Each row of a before or after table is a point. One or more steps were done to the points. Then noise was added and the rows were shuffled. The steps act on columns, c1 being the first. What was done? A step turns or swaps two columns, mirrors them in a line or flattens them onto one, adds a multiple of one to another, or multiplies or shifts one. Angles are multiples of 10 degrees, from the lower column toward the higher: turns from -170 to 170, lines from 10 to 170 but not 90. Use the fewest steps. Two steps may share a column if one is a turn and the other turns, adds or multiplies; they go together, in the order done. Otherwise the lowest column goes first.
In the rows, 100 means zero.

Before (9 x 2):
144  126
86  110
62  101
120  118
87  115
84  130
160  135
107  79
164  86
After (9 x 2):
128  55
117  80
138  46
120  113
105  137
79  92
83  36
112  115
128  113
Steps: turn c1 and c2 by -90 degrees

Before (10 x 4):
102  112  128  79
98  71  86  108
96  96  112  108
101  110  105  52
105  110  123  104
100  114  62  106
112  76  134  111
108  90  78  115
111  107  60  88
120  86  126  88
After (10 x 4):
105  93  188  59
95  90  118  77
87  105  140  130
103  105  174  116
80  113  196  121
86  130  145  113
99  92  168  2
74  101  186  76
99  88  184  106
105  86  124  113
Steps: turn c1 and c2 by -150 degrees; shift c3 by 60; multiply c4 by 2

Before (8 x 8):
20  57  134  136  135  118  60  117
120  78  122  73  101  89  106  104
82  115  70  113  134  82  46  118
130  94  137  89  108  133  72  83
75  94  118  55  112  128  96  97
138  94  122  139  145  98  91  31
143  80  57  63  102  119  89  106
125  73  79  69  48  92  81  56
After (8 x 8):
106  98  63  69  114  72  91  71
145  113  103  60  112  90  74  112
109  91  63  110  33  82  68  148
76  146  100  133  144  113  70  87
104  80  81  71  102  118  90  114
62  93  146  81  143  68  42  34
123  102  144  92  160  67  89  167
142  93  49  129  102  118  79  110
Steps: turn c1 and c6 by -50 degrees; turn c6 and c8 by -130 degrees; turn c2 and c7 by 40 degrees; turn c3 and c4 by -70 degrees; multiply c5 by 1.3

Before (14 x 12):
107  119  100  101  135  83  80  101  99  90  96  99
96  108  94  116  110  82  111  84  119  110  99  86
107  89  82  99  75  78  119  103  112  93  26  92
91  113  112  83  86  91  114  83  113  85  83  92
106  105  74  87  99  100  90  119  114  93  93  99
57  123  95  103  125  105  112  90  122  86  85  115
106  87  63  100  102  139  117  80  107  94  73  91
113  106  94  114  80  91  106  112  100  90  77  148
95  57  73  93  95  86  124  108  94  95  89  89
108  5  48  91  113  115  96  74  113  87  98  103
105  101  105  113  85  83  116  111  139  84  91  91
62  120  98  76  92  106  58  112  101  138  68  86
96  93  72  116  78  90  92  97  101  75  87  99
83  118  111  116  99  141  100  107  100  92  53  93
After (14 x 12):
90  115  113  82  101  103  113  119  101  80  82  92
97  93  72  116  116  88  103  114  83  79  88  99
107  103  74  84  111  97  97  88  109  86  91  98
109  118  100  101  67  79  105  81  94  93  97  99
114  105  92  113  127  109  114  100  93  92  77  145
60  127  95  105  75  83  104  96  106  73  85  115
105  88  62  99  89  135  76  119  102  91  73  89
107  3  45  90  80  108  86  116  99  82  99  106
96  107  95  114  84  99  121  108  121  97  98  87
109  89  80  101  123  111  128  108  104  86  28  94
63  119  96  79  114  39  72  91  123  129  70  86
94  60  72  94  106  110  123  93  94  101  89  87
82  118  109  116  104  108  64  96  94  93  54  96
105  100  108  114  116  109  123  96  118  63  91  93
Steps: turn c6 and c7 by -60 degrees; add 0.7 times c1 to c6; turn c5 and c8 by -150 degrees; turn c9 and c10 by -40 degrees

Before (14 x 18):
78  64  73  63  172  114  79  148  127  147  65  131  99  98  72  139  99  151
146  117  80  58  120  72  87  110  80  74  106  119  114  77  59  84  115  34
87  140  147  134  117  131  85  72  56  109  145  179  97  82  99  91  60  117
87  112  137  116  97  103  107  64  17  116  95  149  114  31  130  73  77  109
41  86  61  114  158  127  55  124  101  150  48  90  98  118  72  125  136  121
101  86  103  37  150  107  98  105  89  86  97  86  84  102  76  49  98  59
115  125  120  94  86  100  71  129  62  116  136  113  104  59  108  46  81  92
109  109  105  34  97  111  61  103  60  87  96  121  113  109  134  86  117  68
120  103  119  67  109  106  93  80  97  95  122  70  149  77  134  91  98  47
63  52  92  114  119  114  56  104  131  112  62  139  105  89  105  84  117  105
66  100  86  57  107  104  86  104  150  140  52  95  68  107  64  130  119  126
96  132  125  83  88  141  75  80  55  45  124  111  125  29  115  76  86  103
102  100  67  49  183  110  42  127  137  147  57  112  48  79  73  115  106  63
160  97  127  50  145  121  79  119  103  112  92  100  74  85  65  94  154  78
After (14 x 18):
70  68  72  111  123  71  146  126  142  72  108  92  119  106  122  78  162  78
103  109  94  99  173  119  144  109  63  149  68  108  132  149  153  140  58  126
155  105  131  105  93  102  79  161  166  113  92  97  148  50  63  74  82  79
115  118  93  103  97  111  174  89  143  90  94  93  122  98  70  81  136  97
81  85  69  79  181  109  173  126  70  150  57  157  96  121  133  119  136  88
104  78  87  105  107  110  141  97  40  143  54  137  92  97  123  133  84  128
81  119  114  107  108  105  132  117  115  95  121  51  82  77  71  87  140  75
153  97  71  55  157  127  106  85  70  150  46  96  94  132  142  124  102  143
100  87  104  75  86  99  121  145  145  115  133  96  112  120  66  49  96  81
125  61  122  74  117  130  84  108  128  109  138  115  181  72  56  94  70  75
43  68  127  109  147  123  157  121  129  115  92  123  100  119  113  88  147  142
117  132  118  58  123  114  107  106  55  114  61  104  137  102  132  85  100  115
103  84  106  132  151  106  155  101  110  87  98  116  87  108  124  48  132  78
125  85  105  92  84  141  129  170  138  49  128  79  116  68  59  78  96  92
Steps: turn c1 and c9 by 150 degrees; turn c2 and c3 by -30 degrees; turn c2 and c15 by -130 degrees; turn c4 and c7 by -120 degrees; turn c8 and c14 by 80 degrees; turn c12 and c13 by 80 degrees; turn c17 and c18 by 60 degrees
